Each wall is flat, endless, passes through zero and stands at right angles to its row. A trip goes straight from one point to another. List the walls that it crosses, first one first.

Walls:
(1): [-34  36  31]
(2): [-19  29  21]
(3): [-59 -16 -28]
(4): [ 38 -40  25]
(5): [ -2  46 -38]
Trips:
[-21 -20 -48] to [ -2  24 -21] -> 2, 1
[-105   46    5] to [-27 -77  29] -> 5, 4, 2, 1
[-24  -3 -51] to [-70  21  64] -> 1, 2, 5

Walls:
(1): [ 43  -3  -4  86 -14  -3   4   6 -36 -50  23  -3]
(2): [ 32  14  45  11  27   0   2 -70  67  59 -33  12]
(3): [ -9  18 -48  16 111   7  20 -69  36 -11  56 -44]
(4): [ 43 -81  67 -33  64 -41  14 -41 -15 -48  53  43]
(5): [ 21 -48 -15  26 -14  68  29 -31  15  14  67 -41]
(6): [-45  31   4  42  39 -31  13 -19  55 -19  -4  -4]
Trips:
[ 11 -11  48 -10  39 -31  38  46  16  -4 -70 -20] to [-10  -8  33 -48  -2  78 -27 -21 -10  43 -28  21] -> 6, 4, 5
[ 10 100 -66  13  22   2 -31 -30  31  70 -53 -15] to [ 25 -23 -21  -3 -85 -23  10  18  28  39 -31  16] -> 3, 6
[ -6  -1 -56 -48 -12 -20 -33 -39  24 -51 -14  16] to [-18 -14  -5   1 -12 -10 -44 -52  53 -19  25  20] -> 2, 5
[-66  -9  19  -7   6  12   9 -80 -85 -57  11 -15] to [ 72 -24 -33  26  51   7  82 -25 -58  -7  47  18] -> 6
[ 22  51 -65 -17 -48 -60  26  -2   3  10 -67   6] to [ 54  44 -79  -4  14 -12   6 -19   9  90 -32  31] -> 6, 3
[ 29 -39  -8  42  32  12 -18  61 -35  -8 -30 -30] to [ 69 -29  76  -6   3 -40 -30 -54 -20 -10  31   3] -> 4, 2
[ -11   49 -121   28   50  -12  -26  -50  -16  -52   19  -42] to [ 55  27 -14 -86 -47 -17   1 -13 -39  21 -62   0] -> 5, 6, 1, 3, 2
[ 57   1  -3 -68   8  29   1  -5 -80 -12  -2  34] to [ -4   1   8  25  60  27  65  32 -11 -22  60 -49] -> 1, 5, 3, 6

Walls:
(1): [-15  67  45  14 -17  23 -37  -2  15  20  82  25  27 -49 -25  27  17   8
  47  20 -53   3  15 -34 -27 -15 -20  48 -68 -11  37   4 -35  71 -20 -53
  18  23  13  35 -38 -18  -1 -12  -9  10   6 -60]
(2): [  6  21  30  51 -75  19 -23 -50  35 -38 -14 -17  53 -15  27 -29  25 -20
 -23 -29 -44  17 -33  38 -22  -4 -23 -39  20  -7  -8  22  23  52  28 -18
  -1 -49  85  34 -42  15  59  -4 -38 -34   9 -16]
(3): [ 13 -44  18  28 -19   0  25 -26  22  13  12  -3  35  -2   8 -28  11  10
   0  10  32  -1 -28  42   0 -69  -3   9 -14   6  -9  16 -50  59 -10  47
  -5  29  58   2  25  40   8 -31  82  43  12 -20]
(4): [-77   2  -4   8   2  12 -27 -49  -4 -33  29  27  91 -68   4 -22 -22  27
 -34  27  -7  16  10   5 -55 -69  10 -27 -43 -17  25   0 -21  11  -3 -39
  -3 -11  32 -39 -65  23 -22   6  23  26   7  59]
(5): [ 76  16 -18  10  33 -69  22  28 -21  41  -1 -33  -4   0  14 -25   9  29
   2 -15 -48 -59 121 -12 -15  31 -26  46   8  17 -10 -31 -14  39  24   9
  45 -59  42  29  -4  54 -39  12  16  -3 -29 -28]
(6): [  29   49   -9  -26  -21  -46   -5   10  -31  -11 -116  -28   25   27
  -13  -88   50   42   -9   27  -26   11  -29   -6   30   23  -19  -74
  -26  -69   64   40   63   17   51  -13  -33  -15    5   -1  -23  -21
   11   31  -23   12  -79   47]
Trips:
[-30 -39 -59  28  55   8 -59  24 -26  64   4  -7  48   7  42   1  26 -16
  28 -55  -3  38  66 -11 -31 -53  11 -45  48 -10  22 -42  14 -20  -6  73
  29 -24  -7 -10 -13 -36 -60  45 -32   1  81 -44] to [ -6  -2  46 -29  22  20 -18 -60 -25  -7  15  17 -21  29  16  39  10 -34
  22  30  86 -33  53  40  44 -51 -13  27 -47   8 -23 -44 -45  14  -8  35
  10  66 -21  -5  33 -15  31  16  -6  26  63 -16] -> 3, 5, 4, 1
[-22 -65   2  13  -1   6  -5 -61 -28  -4 -50  10  17   8  43 -13  49   6
  10  -1 -19  -5  13  25   1  58 -45  27 -18  27 -51 -13  14  17  63 -11
 -17  -7 -12  -5 -51   4   6 -13  58  15  42 -18] to [ 21  21  -2  28 -20 -24 -70 -12 -63 -10  -4   2  10  50   0 -47 -19  47
 -45  41 -22 -68  48  43 -46  45 -39  13 -34 -57  48  64  16  53 -40   1
  -4  51  15 -11 -11   9   6 -18   7  19   0  -3] -> 1
[  1  84  36   1   1  15 -56  -1  47  34  -6  -9   5  46  20  23  49  28
 -16  17  -6 -33 -20  51   3  47  42 -17  24  80 -35 -22 -44  34   6  26
 -43 -29 -49 -13 -58  -1  48  25   5 -62  18  -1] to [ -5  24  17  21  -4  45  21 -27  39  -9 -45 -10 -33  16 -34  -1 -58 -74
  25  12  36 -35  57 -56 -97  13  -7  23  55 -10  -7  20 -25 -44 -29  33
  16  35 -44 -24 -11 -16  13  20  41 -25 -68  28] -> 1, 2
[ -3 -12   9  24 -80  10 -79  11 -64 -39 -18  30 -52   8  17   1  34  39
  29  19 -43  27 -25  65  49  -9  12  24 -15  16 -42 -13  -6 -19   1 -16
  65 -11  38  37 -29 -13  -1  31  -9  82  31 -50] to [ 14  70  68   5  27   6   5  38 -62  68  40  47  32   8  10  -5   8  -8
  -6  31  75   1 -38  21  11 -42 -10  25  29 -89  -6  12 -72  31  20   0
  14  68  48  14 -68  17 -44  -3 -80  42  24  -7] -> 4, 2

Walls:
(1): [ 22  10   8 -34  22 -28  11 -50  29 -18 -37   1  36  -6 -13 -29  38 -20
   6 -19  25  -8 -36   3  29  30 -44  33   0  14  14 -23  -7  39 -26   0
  25 -13  15  -9   8 -13 -44  11 -12  10  26  33]
(2): [  6  55   5  -6 -12 -12  11 -22  36 -15  -5 -12 -13  13 -17  -4 -27  31
   6 -22 -19  -5  18 -49  47  50  -6  24 -29 -48 -40  11   9  29  32 -19
  47  22  -5   4  38  -8 -16 -99   1   0  -3  19]
(3): [  2 -29 -41  18 -10 -48 -25 -41 -10 -74  16  29  21 -24  -5 -25  13   4
  23  -9  39  -3  62  50 -44 -23 -34  18 -10 -22  97 -38 -22 -38 -67  24
  35  11  -4   6  12  70  44   4 -34 -54 -31 -14]
(4): [ 13 -21 -27 -11 -24 -18 -59  39  25   5 -48 -18 -21 -24   0  51 -17  42
 -25 -42  -4  27   1  27 -35  40  11  -2  -5 -16   0  18 -70  44  29 -14
  14 -26 -21 -19   0   9  28  14 -42  -2   7   3]
Trips:
[ 32 -26  12  52   3  12  43   0   6   7  19 -28 -63   8  27  17  35  21
  14  44  -1  -6  41  12  20  19 -46   3 -35   7 -22  22 -23   7 -21   5
  -8  19  -7  -6 -19 -68 -35  -7 -27 -40 -11  18] to [ -5 -26 -15   5   6 -37 -15 -75  29 -26 -21  56   4  11   4 -12  -7 -15
 -41  -3 -30  13 -46  27  -1  23 -33  39   6  46 -21  12 -28 -19 -19  35
  67  55 -15   8  15  29  42 -13  30  12  -4 -26] -> 1, 3, 4
[-45 -36  12 -23 -52  -7  15 -54  40  12  45 -30 -13 -28 -46 -14 -56  35
  10 -23  -7  23  16 -25  -7  -5  18 -14 -11 -42 -26  16  -7 -17  17 -19
 -50  28 -21   6 -52 -41 -29   8  50  -7   9   5] to [ 23 -15 -22  13  36   2   6   6 -38  32 -50 -17  68  23   1 -48  12  30
  72   5  -3  -3  18 -46  42 -30  26 -57 -18 -10  -7  17  59  -5 -27   7
  31   3   1  -6 -14  41 -63  23  -6   6  -7  -2] -> 1, 2
[-67 -25  28  -2 -57  13  79  14  44   6  36   1 -20 -22 -32 -15 -11  24
 -22  26  19 -70  25 -28  17  -3 -24 -21  33  25  29 -34  11  14 -22  26
  35 -15  19 -16 -13   0   5  23 -26   2 -12 -42] to [ -7  17 -29  13   5  21  28 -32 -17 -14  78  40   2 -23  -2 -20 -55  -4
 -17   3  35  -1  18 -23   7  36  48 -17  11  26  17  -8 -20  21  11  -6
  20 -26  40  37  11   6  12 -27  -8  39 -37 -25] -> 2
[-67  24   0 -21  38 -29  30  26  -2 -52 -15  21  37   7  16   6 -58 -34
  12 -37 -28   8  19   3 -38  -3   3   4 -32   0  11   1 -21  35  -8  -8
  27  17 -29 -36 -54 -11  19   5 -38  35  19  36] to [-18 -47  11 -17 -41  28  13 -46   6 -63 -73  -9 -34  57   5   2  51  30
 -26 -32  26   9  39  19  23 -41  30   0 -21   1 -67   5 -39  -4 -23 -33
  22   6  23   9 -33 -62  16  17   3  -9  20  23] -> 3
[ 41 -12  17  -5   6  15 -11  29 -11 121  11  -2  -4  20  -9 -20   3 -24
  35 -44 -10  37  57 -10  33  35  29 -32  -5 -22  31   7 -44 -16  -3  -6
  -3  -1 -22 -13 -32 -61  25  22  -2   4  12 -11] to [ 15   4 -24   7 -17  14  -8 -42 -58 -18  11  -9  14   1 -21  -6 -31  24
   1   6  26 -44  10  49  -2 -24  -3   5 -28  -4  21  39  -3 -56 -11  47
   3  -5  -3 -33 -18 -22  28  -2  -5   0 -54   2] -> 3, 4
[-42  -2 -49  14 -22  40 -17 -12  12 -15   0  -6   4  82  10 -11 -23  14
  49   3 -18   6  29  18 -13 -15  -4  -4 -29  -3   7  16  57 -12  46  65
  28  -4 -55 -23 -21  33  12  -1  14  -1  16 -11] to [ 10 -16 -13  26  34 -10  23  31  17   0 -11   5   2 -12  20 -15  12   6
  36 -25 -39 -61  -2  15   5  14  49  25  24  11  46  18  30  -4  38 -21
 -30  11 -22  19  29  27   2 -10   1  -5  30   7] -> 3
[-21  16 -19 -29 -13   8  -5 -55   8 -25  -7  32  -5  -2  44   0  11 -14
   2  46  16 -10 -17 -31 -24  57 -56 -22  30  -5  68 -55  -8 -22 -48  16
 -34 -69  11  21 -15 -30 -30   6  -9 -12 -24   7] to [-10  32   2 -23 -10   8  22   4 -50   4  30 -56  24 -37 -21 -39  22 -40
 -11 -28  55  -3 -73  42   4  57  -4  29  66  31 -10  25 -70  21  43 -15
 -19  20  19 -54 -13 -19 -29  82  20  16  31  -4] -> 3, 4

Walls:
(1): [-12  20 -50  34 -15  46  14  23  -4   5 -20   2  24 -13  -3  27   0   6
 -39  18 -25  -4  31  -5  15  29  -9  14 -21  30  59 -32 -12   1  35 -18
 -17 -18 -42   0  48 -16   0 -12  67   1 -44   9]
(2): [  2 -41  28  12   7 -24 -18  -9  20 -16  29  -8 -16  20  19 -10 -22  15
 -10  18 -44  13  31  28 -30 -11  15 -43 -18 -16  16 -17  10   7 -15 -18
 -22   2  -2 -44   9  37 -41 -27 -30  14   4 -43]
(3): [ -7  -6  -5 -12 -15  -8  -1  35  20  10   0 -25   3 -15 -10  -4  -4 -19
 -15  11 -31 -16  30  56   7 -48  16  24 -45  -2  -9 -14   5  43   3  58
 -43 -41 -30  47 -37  -8 -13   6  27  38  17  48]
(4): [ 37 -21 -25  25  -6  28   3  -7 -27 -37 -22 -17  -4 -26   3  56 -68  -3
 -54   3  13   5 -43  64  -7 -35   0  15  -2  41   8 -70 -47  40 -62  29
 -43  11 -46   2  -3  37 -15  21  43  30  17  -1]
(5): [-40   7 -45 -16 -10 -19   4  -6 -23 -54 -29 -31 -50 -39  47   3 -25 -25
  56 -26 -25  -4 -35 -36 -44   8  -8 -11 -56  40  57  30 -24  23  28  46
  60  16 -34 -14 -13 -20 -36  22  31 -23  -6  21]
(6): [ 19   1  13  22  10  -6 -22  -3 -60  29  -3  40  43   4 -26  17  -6 -29
  -1 -15  16 -32 -32   0  14  41  24  20 -19 -11   0  15  29   7 -39  28
  15  43 -12   3  18 -15 -38  -7 -38  20 -12  44]
(7): [ 24   2 -34 -19 -33  -8   8 -16  -1 -13 -39  20 -14  22  31  59 -23 -58
   9  16  27 -14 -20  19   5   3  18 -42 -25  23 -24  33   4  47   8 -14
 -16  12  23 -16  19   5 -12 -51  62  11   9  -1]
(8): [ 12 -43  21 -13  38 -53  32  15 -10   0  20  -7  73   0  16  19  12   0
  13 -12 -50 -36  -6 -16 -23  68  22  -5  -3 -16 -12 -21  18  14  22   2
 -31   8 -44 -29   1  27  20 -13  -9 -69  -2 -30]
(9): [ -6  -4 -20 -39  -6 -11 -33 -20   3 -30 -27  36 -37  12  10  34  42  -2
   7  47 -12 -34  -1 -43  59  67 -11   8  -6  21  36  28 -67  51 -48  -4
 -14   3  34 -29  43  27  12  15   3 -28 -30  40]
(10): [ 14 -43  -1   3  16  15  -3  38  15  20  -4  -3   6 -18  22  -6   6  37
 -21 -12 -30 -68  33  11  46 -16  13 -11 -19 -37 -20   8  -8 -50 -47   9
   0  29   8 -53  34 -10 -16 -39   5 -38  38 -40]
Trips:
[  7   6 -31  -2 -39  34   4   4   8 -30 -10   8   5  31  16 -28  14  10
  29   0  13  56  45  42  56 -36  31 -20  50 -11 -35 -24 -39  -8  25  11
  21   9 -45  23  13 -16   2 -48  17 -54  47 -21] to [-10   7 -22   0 -63   0  -5  30  42 -31  -3   6  22 -10  19  -2  68 -34
  25 -16  -9 -45  17 -16  11 -48  16  46  13   9  23  -2   4   8  10   9
 -33   7  14   5  14 -17 -14  20  48   8 -11  -3] -> 4, 5, 9
[ 21  24 -13  24 -31 -24 -52   3  14   1  17   4  -2 -27  17  19 -26  -2
  41   8 -13  56   2 -20   6 -19  19 -17   0 -17 -33  39  28  28   1  27
 -38  28 -38  33  -9   5 -11   2 -43  -2 -34   4] to [ 10   6  -8  14   0  36  51   3 -36 -14  17  20  22  21  31 -13  14   3
  17 -47   5   4   3   4  -6  -1 -33 -59  31  -8  16 -36  -9 -12 -22  -4
 -13   1 -14   7  19  33 -23  -5 -16  13 -14  17] -> 4, 8, 3, 7, 5, 1
[   8   23   -5   26  -12  -20   25  -11  -11   34  -50  -14    7   19
   30  -32   36   -4  -31 -121   34   -5   47   14   -8   33  -34   -1
   15    2  -36  -22   16   -2   12    4  -16   -8   -4   48   -6  -13
   -4   11    1    8   14   39] to [-31  21 -10  11  -5  -9  -3 -27 -39  13  27   2  13  -6  36  22 -16  15
  -2  24  25  32  37 -25  60  45 -33   8 -72  -7 -44  19  22  -5  13  17
  26 -19 -41 -28 -52  -9  -7 -24   9   4 -15  11] -> 5, 8, 7, 9
[ 21  36   5  33 -26  -2 -11   5  33 -18 -34   1   1  37   2  -8  -8  22
  43  -7 -23  12  -2  12  17  42 -36 -24 -14  11  28 -17  -1  26  -7  -6
  14   6  -2  -1 -84  -6 -42   5  -4  -5  37   8] to [-39  66 -26 -36   7  46   2 -17 -12  46  -5 -25  21  22  14 -37  47 -13
  14  16  -3   3  -8 -52  21 -39  51  20 -13  -4   0 -27 -12 -19 -28   2
  39 -14  20   2  22  -1  37  77   6  -4  39  -8] -> 4, 7, 2, 3
[ 11 -15 -49 -19  -2  -2   7  25 -11  28   2 -13 -37 -44  51 -25  62  39
  16   2  23  -7  16  -6  -1  -5 -12  13   0 -19  19   0 -14  -2 -33  11
 -51  29  21  21  22  -4 -24   4 -19 -13  18  23] to [ -7 -23  10  -3  46 -34 -19  -3   5  -6   6  -7 -20  38 -13 -26 -10   5
  -4   9  11   9  -6  10  39 -16 -27 -63  -7  34 -43  13  32 -19  -8 -36
  -3   3 -22  20  46  26  27  14  20  38  11 -22] -> 5, 2, 3, 7, 9

Walls:
(1): [-27   3  -1  21  11   4  52  18   0  20  -2 -26  33 -15  11 -50  24 -66
   9 -47   6 -10   1  -5 -16  57  99 -13 -20 -25 -53   1 -17  36 -19 -46
 -33 -27  26   3 -20 -12   7 -35  13  -9  -9  50]
(2): [ 81 -30  51   6 -23  30 -66 -56  32  16  65   2   1  -8 -55 -17  -1 -13
  25  52  31  -7  24 -16 -42 -19  18 -33  16  33  15 -63 -32 -48  33  72
 -17 -68  -6 -44 -44 -19 -17 -20 -24 -64  28  16]
(3): [-21   3  58   0  21 -16 -24  12  37  -7 -67 -18 -17 -20  22  10  45 -28
  -9  11 -17  -8  41  18 -12 -54  21 -13  35 -25  15  -6  25 -12 -12  -3
  -9 -60   3 -14 -45  56  13  -3  -4  19   7  34]
(4): [ 17 -47  39  54 -14 -25 -11 -18  36 -13 -22 -20 -41 -16  -8 -36  24  56
   8  93 -36 -35 -19 -11  72 -27  39 -29   8 -28  -5 -12 -82 -18  11  29
  14 -29 -16  17 -30  -6 -29  25  16  78 -28  58]
(5): [-69  37  32 -31 -42 -39  -9  -8  52 -10 -76   5  -6   2  44  30  39 -20
 -36 -85  45  21 -27 -40 -76 -29  34   5 -34 -46 -39  26  29 -14 -28  38
 -18 -78  42  15  -5 -20   9 -66  -6   0  22  30]
(6): [-68  15 -39  37 -49  40  51 -65 -34  49  72  41 -11   8 -19  15  36  12
   0 -84  20   1  23  35  65 -18   9 -52  91 -52  74  38  21 -34 -62  42
 -42 -22 -20 -34 -19 -26  30  14 -17 -28   2  46]
(7): [ 11 -15 -19  73  26  21 -18 -46 -20  20  15   7  12 -40 -11  -5  22 -42
  59  20  14 -13  -3  10 -23  15  47   0  47  57 -15  19 -27  19  39  45
  15   5  23 -33 -17   5   5  17  66   4 -28  24]
(8): [-31   2  18  37  24  16  35   1  11  17  66 -21 -28  18 -40  18 -24 -38
  59 -19  40  14 -72 -28 -60  27  -4 -29 -24  22   6  27  60 -43 -11  42
 -25  58 -42  14  24 -61 -20   5 -45  47 -33   1]
(9): [ 15  21 -49 -26  66  -1 -48 -27 -22  13 -55  25  32  -3 -14 -39   9  -2
 -13  -2 -14 -38 -18 -12   2  -4  12 -14  16 -21 -30 -19 -28 -28  10 -66
 -46  64   4   4  -6 -36  51  27 -38 -45  -1 -13]
Trips:
[ 10   2 -29 -19  43  55 -36  20 -65  -1  35  15 -18   2  17 -38  62   7
  16  -9 -18 -56  22  39 -15 -29  29 -21   4 -27  58  55  -9 -13   1 -36
 -20 -10   2  31 -49  48  -3  -9  19  -1  35 -24] to [ 66  11 -73 -49 -46 -22  38   9  51 -62 -88 -13  -8   4 -36 -23   4  -7
 -46  39  37  -1 -12 101  43 -29  80 -40  10  14  -2  22  22  28  58 -19
  27  -5  53  14 -17 -34 -38 -50   5  65  14 -33] -> 4, 6, 7, 5, 9
[-52 -47 -17 -11  36 -15   3 -21  27  41  45  27  22  24  -8  59  52 -10
  16  10  46 -49  -5   0  21  -8 -43 -22 -54 -45  10 -45  -2 -22  15   6
 -19   9  64  19 -27   3  28  77  10  26 -37  15] to [-71   4  -7  24  67 -20   5   1  35 -32  43 -30  40  44  16 -25  10 -13
  50  -8  -1  -7  -8  -3  55  -7 -50  18 -52  18  28 -19   7 -11 -45 -32
 -15 -43  11  10 -38 -37  58  14   3  66  23  52] -> 1, 7, 5, 9
[ 92 -22 -22 -20 -25 -27  -6  39 -29  14 -19  35   6 -37 -61   2   8  50
 -32  86 -24 -32   3 -29   1  -4  -5 -42  44 -10  11 -22  20  -4  30   9
  83 -32 -20   3 -38 -30 -14   6  56 -12  -6  59] to [ 30  -3  49  29 -33   0 -79  13 -29  28  -1  16  34  -8 -58  28 -25  69
  -8 -28   6  -3 -12  18  53  41 -27 -15 -23 -30 -27  -3  22   2 -27  22
  12  -6  13 -12 -40   2  17  20  56 -36 -43  41] -> 3, 6
